Rows are points. Each copy is the shape, with its points in the same order, turned, moved and blurred by noise. Some copies are also mirrored. Which?
(in the rows, 128 means zero)

Shape:
[[122 105 129]
 [141 118 118]
 [ 88 123 132]
 [123 233 120]
 [151 106  86]
 [ 90 139  92]
 [138 137 121]
 [118  96 114]
 [151 103 134]]
Copy 1, 9 rows:
[[131  97 132]
 [144 118 128]
 [ 94 101 130]
 [103 216 101]
 [168 102 100]
 [ 95 119  90]
 [137 136 121]
 [135  88 117]
 [155 107 145]]
Copy 1 is: only turned
Copy 2:
[[103 113 144]
 [106 127 125]
 [141  89 142]
 [214 175 130]
 [ 89 129  83]
 [150  99 101]
 [125 142 127]
 [100  99 112]
 [ 84 129 141]]
Copy 2 is: mirrored
Copy 3 (9 x 3):
[[109 108 110]
 [132 111 106]
 [ 97 138 130]
 [186 202 155]
 [136 110  67]
 [108 167 100]
 [141 121 114]
 [ 99 113  96]
 [132  90 110]]
Copy 3 is: only turned
Copy 4, 9 rows:
[[116  99 134]
 [131 124 132]
 [ 81 111 152]
 [112 218 187]
 [139 121  95]
 [ 75 146 122]
 [129 133 140]
 [107 100 118]
 [145  99 133]]
Copy 4 is: only turned

Shape:
[[ 66 135 125 135]
 [161 112 160 136]
 [ 97 108 141  98]
 [171 139 153 105]
 [150 142 113 127]
 [ 40 124 127 143]
 [163  99 126 123]]
Copy 1:
[[102 154 135  82]
 [143 117 147 157]
 [138 124 156  88]
 [180 139 154 149]
 [157 151 110 139]
 [ 66 143 133  67]
 [162 103 114 141]]
Copy 1 is: only turned
Copy 2, 7 rows:
[[ 92 155  96 127]
 [143 130 179 148]
 [ 94 127 134 110]
 [165 137 177 110]
 [170 126 124 123]
 [ 68 148  79 143]
 [142  94 161 133]]
Copy 2 is: only turned
Copy 3:
[[127 173 125 161]
 [148 102 161  95]
 [174 138 139 151]
 [175 114 131  75]
 [135 115 106 102]
 [120 182 148 180]
 [155  84 138 118]]
Copy 3 is: mirrored

Shape:
[[ 47 124 120  88 100 151 146  86]
 [183 140 125 172 104 171 172 117]
 [151 136 143 186 123 144 120 114]
 [151 107 145 183 144 158 134 156]
 [ 67 153 101  88 124 176 140 123]
 [155 124 183 141 135 142 141 144]
 [143 100 128 131 129 104 131 156]
 [ 86 145  99  98  98 149 106 115]
 [160 155 126 136 146 130 117 114]
 [128 183 127 148  93 129 125 143]
 [ 47 133 110 114 139 144 180 103]]
Copy 1, 11 rows:
[[ 58 148 111 138  60 139 108 104]
 [182 137 133 160 130 167 187 110]
 [165 147 140 165 160 138 128 111]
 [145 118 166 153 180 158 153 124]
 [ 68 140  90 116  88 174 114 129]
 [154 131 181 110 144 137 138 114]
 [130 109 151 130 136 103 146 153]
 [102 134  94 138  83 144  93 139]
 [165 146 107 115 145 129 133 127]
 [162 169 132 141 114 151 120 169]
 [ 40 171 108 130 100 143 147 106]]
Copy 1 is: only turned
Copy 2 (11 x 8):
[[ 81 162 102  76 144 121  76 179]
 [193 123  95 170 148 139 132 148]
 [149 115 124 171 137 136 119 114]
 [133  94 144 173 165 158 148 135]
 [ 90 172  92  78 150 176 106 161]
 [155 123 167 134 162 134 144 119]
 [107  85 151 121 121 133 165 143]
 [ 91 156 106  87 106 165  92 153]
 [141 123 107 122 122 141 140  92]
 [130 172 133 150  90 164 133 133]
 [ 79 174  87 101 173 112 115 161]]
Copy 2 is: mirrored
Copy 3 (11 x 8):
[[102  84 163  77  94 185  84  91]
 [128 149 108 176 102 119 158  76]
 [142 123 141 185 135 115 120 102]
 [110 105 128 182 133  91 155 123]
 [ 81 118 137  94 106 180  98 129]
 [119 132 162 139 145  84 151 104]
 [153 100 136 119 126 102 145 140]
 [125 114 136 101  93 164  72 133]
 [144 139 123 138 162 132 122 117]
 [151 162 156 153  96 147 116 135]
 [ 91  74 160 105 121 204 134 109]]
Copy 3 is: mirrored

Shape (14 x 9):
[[102 167  74  98 149 109 100 145 100]
 [102 178  68  80 132 131 136 148 149]
 [158 103 138 141  89 180 155  78  81]
 [ 96 118 105  75 165 117 112 139 140]
 [167  81 116 120  98 115 150 135 152]
 [144 103 129 134 123 168 169 137 121]
 [144  90 139 168 100 156 148  79 167]
 [142  87 123 130  86  88 165  96 158]
 [114 145  70 116 149 115  91 160 130]
 [111 153 158 127 132 145 139 133  95]
 [118 170 111  60 138 146  77 146 121]
 [126  76 133 130  91 157 172  85 114]
 [154 146 103 100 148  94 138 125 154]
 [124  99 134 129  73 119 142 136 155]]
Copy 1 (14 x 9):
[[ 57 164 116  85 153 129 107 150  94]
 [ 78 178  83  84 118 151 118 151 130]
 [144  80 136 133  88 152 109  68  72]
 [ 66 115 109  95 154 140 132 153 147]
 [161  88  87 134 123 103 135 142 108]
 [149 113 133 131 109 151 153 114 106]
 [157  93  92 172 130 133 131  66 128]
 [134  88  70 153 105  81 132 110 123]
 [ 84 159  96  98 178 130 118 154 101]
 [100 139 171 130 114 134 107 112 119]
 [ 79 140 122  78 149 166  67 162 131]
 [124  68 111 153  89 139 144  86  96]
 [120 141  96  82 138  94 121 129 142]
 [133 104  92 176 110 118 115 143 116]]
Copy 1 is: only turned
Copy 2 (14 x 9):
[[102 180  73 137 130 137 105 166 114]
 [ 87 176  95 100 161 107 137 162 116]
 [168  86 114  93  78 133 152  95 112]
 [104 159 115 159 168 123 116 139 163]
 [125  71 153 144 138  86 126 141 116]
 [154  99 151 118 126 141 163 133 122]
 [112  68 174  90 118 128 135  83 115]
 [100  83 157 144 130  73 140  97  92]
 [ 87 163 105 139 149 136  93 182 130]
 [136 166 139 129  97 148 144 123 123]
 [130 194  85 111 128 110  97 155 162]
 [128  75 131 129 104 123 179  81 122]
 [118 145 123 137 169  97 105 134  94]
 [ 94  97 164 126 105  88 142 145 134]]
Copy 2 is: mirrored

Shape:
[[118 122 187 141 182 112 108 157  93  75 126 145]
 [148 141 112 120 161 135 141 130 124 105 129 159]
 [109 143 147 140 129 114  76 104 138  65  81  95]
 [153 110 104  86 135 117 117 133 107 127 124 135]
 [109  65 158  75 107 127 181 148 140 111 143 132]
 [104 131 121  84 177 118 131 174 157 145 164 155]
 [113 111  88 124 166 120  85 105 118 131 143 142]
 [137  97 153 174 192 142 112 112 142 135 173  84]
 [143 120 146 127 147 126 139  90 143 108 208 140]
 [152 133 112 130 103 117 118  71 160 130 102  68]
 [119 136 114 116 162 100 118 155  99  95 116  76]
 [132 131 131 142 127  69  54 152 141 120 135  97]
 [140 173 101 120 151 103 146 186 130 143 158 138]
 [ 97 127 134 182 101  78 139 164 116  94 150 129]
 [116 101 165 125 126 162 125 104  93 126 135  76]
 [163 132  83 125 107 144 112 121 158 118 156 101]]
Copy 1:
[[137 136 173 107 151  67 115 156  72  82 105 129]
 [116 149 121 108 181 121 150 126 118  88 124 144]
 [106 165 129  92  83 118  90 116  99  66  79 128]
 [154 144  93  79 160 135 124 142 144  98 142 127]
 [131  77 146  73 120 142 160 179 143 112 160 117]
 [105 159 144  85 185  98 144 169 154 148 160 171]
 [119 141 106  83 182 105  91  95 141 116 137 148]
 [143 141 211 112 169 109 107  70 137 119 130 109]
 [124 130 169 112 147  99 153  89 127 100 191 144]
 [138 157 118  91  92 156 133  59 154 102 103 112]
 [122 172 130 101 138  87 116 153 146  97 100  82]
 [158 179 134 106 102  83  75 125 157 104 120 156]
 [136 186 119 129 172  91 166 153 157 137 135 149]
 [138 104 128 153 106  48 132 144 138 103 110 152]
 [143 108 155 100 123 135 104 120 111 132 130  74]
 [132 163 118 132 130 160 125  98 175 104 159 129]]
Copy 1 is: only turned
Copy 2 (16 x 12):
[[ 93 149 187 164 141  97 146 169 177  92 119  98]
 [123 128 123 161 106 115 157 119 147 134 144  93]
 [113 177 129 148 163 120  96  88 166  59 129  89]
 [135 134 144 134 116 106 120 108 113 148 114  95]
 [ 93  72 163  78 149  92 144  99 116 143 130 135]
 [ 76 112 118 110 100 120 119 153 164 172 130 109]
 [116 133 128 183 125 118  77 118 153 156 135 109]
 [124 143 160 159 197 141 115 143 188 164 170  97]
 [ 95 147 159 146 142  95 145 108 153 163 209 116]
 [142 181 101 123 182 143 108  56 123 127 148 100]
 [111 149 137 138 152 130 105 139 121 113 116  48]
 [137 196 117 125 171  80  78 150 145 124 126  95]
 [113 139  89 122 109 125 151 184 117 155 142  91]
 [103 128 111 148 185  68 139 170 119 103 149 123]
 [119 132 187 143 181 156 110 116 125 123 152 117]
 [157 144 101 121 134 115 101 106 130 150 182  99]]
Copy 2 is: mirrored
Copy 3 (16 x 12):
[[135  74 143 100 161 118 104 118  66  93 137 167]
 [126 125 105 100 153 149 157 131 118 117 142 169]
 [ 71 109  99 154 165 115  85  81 109 102  97 151]
 [104 112 107 136 112 143 138 167 121 132 147 160]
 [149  57 131 112  83 116 155 148 144 156 110 102]
 [123 101 156 104 173 104 167 173 151 156 156 152]
 [ 99 101  73 133 166 114 132 144 130 130 181 165]
 [142  77 125 175 187 143 136  93 117 112 196 115]
 [141  87 123 132 126 131 170 104 164  79 184 141]
 [ 78 142  84 207 123 147 137  87 146 130 129 125]
 [ 80 110 123 148 164 123 137 153  75 106 124 122]
 [102 119 136 196 159  78  99 139 119 108 136 173]
 [132 167 156 118 161 108 173 169 115 119 149 151]
 [170 129 110 144 142  51 130 126  95  89 116 127]
 [109  91 108 142 113 148 105 104 111 121 168  84]
 [117 148  99 175 139 146 135 150 174 106 139 129]]
Copy 3 is: mirrored

Shape, 16 rows:
[[ 94 164 117 123 116  69 104 130 142 171 105 116]
 [147 148 105 117 141 147 138 177 143 157 148 134]
 [ 98 124 124 189 168 170 190 130 140 131 157 124]
 [ 96 179 126 169 102 145 124 105  76 173 140 127]
 [103 144 137  94 131  89 114  95 120 109 126 176]
 [126 132  72 104 101  95 127 148 121 164 115 132]
 [151 141 145 181 162 142 174  92 157 117 185 156]
 [143  95 158 130 166 131 173 103 143 126 132 141]
 [147 145 138 161 170  93 145  75 115  84  99 160]
 [127 161 132  95  99  89 124 160 115 132 117  94]
 [122 158 111 107 127 107  90 106 125 154 116 105]
 [109 112 101 171 176 171 159 160 155 109 178 111]
 [105 150  94 129 109 160 138 123 159 133 115 110]
 [152  92 156 137 154 112 106 142 148 108 108 149]
 [146 130 179 152 115  77 122 104 140  96  96 175]
 [128  95  94 163 141 154 160 123 146 119 187 108]]
Copy 1, 16 rows:
[[ 65 130 103 131 114  86 102 108 126 166 116 110]
 [124 158 106 103 138 133 142 149 180 144 142 134]
 [144 124  79 146 171 195 178 146 117 126 156 146]
 [ 69 136 159 155 110 173 113 113 104 154 169 149]
 [ 75  99 130  88 141  89 131  84 115 113 122 166]
 [ 90 142  97  85  94  96 104 131 140 154 152 119]
 [166 110 132 146 157 156 203  80 133 128 141 170]
 [157  88 113 105 144 127 171 130 113 117 111 142]
 [145 132 122 108 145 113 140  73  65 113  94 178]
 [ 72 164 138 114 125  76 114 149 125 127 133 103]
 [100 129 136 113 125  97  83 107 132 139 135 112]
 [151 139  70 147 182 158 168 151 152 106 180 148]
 [109 145  94 119 122 152 123 113 143 101 159  89]
 [141 128 117 120 137  95 131 137 156  93  82 171]
 [105 136 133 125 116  84 158  95 103  90  62 178]
 [167 119  86 151 142 135 166 129 143 112 195 152]]
Copy 1 is: only turned
Copy 2, 16 rows:
[[155 136 147  67 160 121 102 166 135  98 160 175]
 [126 159 155 147 146 160 126 144 189 139 160 120]
 [114  79 101 200 151 177 148 142 162 115 174 172]
 [118 142  91 125 134 185  97 143 110  72 137 160]
 [116 120 149 107 161  76 125 102 125 111 107 160]
 [135 156 116  79 142 117 126 175 168 130 140 128]
 [130 124 110 215 147 126 145  91 144 127 174 179]
 [129 100 144 162 127 124 181 107 136 153 147 165]
 [173 107 122 172 160  98 163 116 132 100  88 189]
 [155 136 164  89 140 127 132 158 145  75 156 114]
 [165 137 128  80 169 137 107 130 131 118 140 137]
 [121  77 121 205 165 168 129 144 182 145 177 124]
 [137 102 107 106 149 162 124 116 188 104 156 142]
 [168  92 166 143 119 104 133 127 148 155 118 146]
 [167 106 165 141 105  72 137 106 134  96 116 183]
 [122  90  81 182 145 141 136 128 162 145 187 117]]
Copy 2 is: mirrored
Copy 3, 16 rows:
[[120 158 136 131 119  87 121 135 203 162 127  75]
 [126 148 141 136 115 107 127 171 109 112 174 120]
 [ 86 134 134 179 184 109 159 103  90 136 181 137]
 [104 140 145 137 108 139 104  88 155 187 176 134]
 [184 154 132 103 154 136 155 128 182 146 131 131]
 [131 129 101 118  76  94 137 158 171 134 146 117]
 [158 133 173 189 169 115 176 104 114 134 188 162]
 [151 116 171 130 172  88 173 110 121 119 130 152]
 [205 172 146 138 158  91 164  73 139 151 122 157]
 [135 142 141 107  85 127 150 139 151 133 121  67]
 [146 133 148 113 114  96 110 118 171 143 156  88]
 [109 123 114 171 185 106 146 135  76 116 182 112]
 [106 141 117 150 131 116 122 102 153  93 164 112]
 [173 131 160 140 162  88 125 147 112 112  95 133]
 [188 160 170 155 140 122 151 110 151 142  76 144]
 [126  80 123 183 160 101 150 121 101 118 183 119]]
Copy 3 is: mirrored
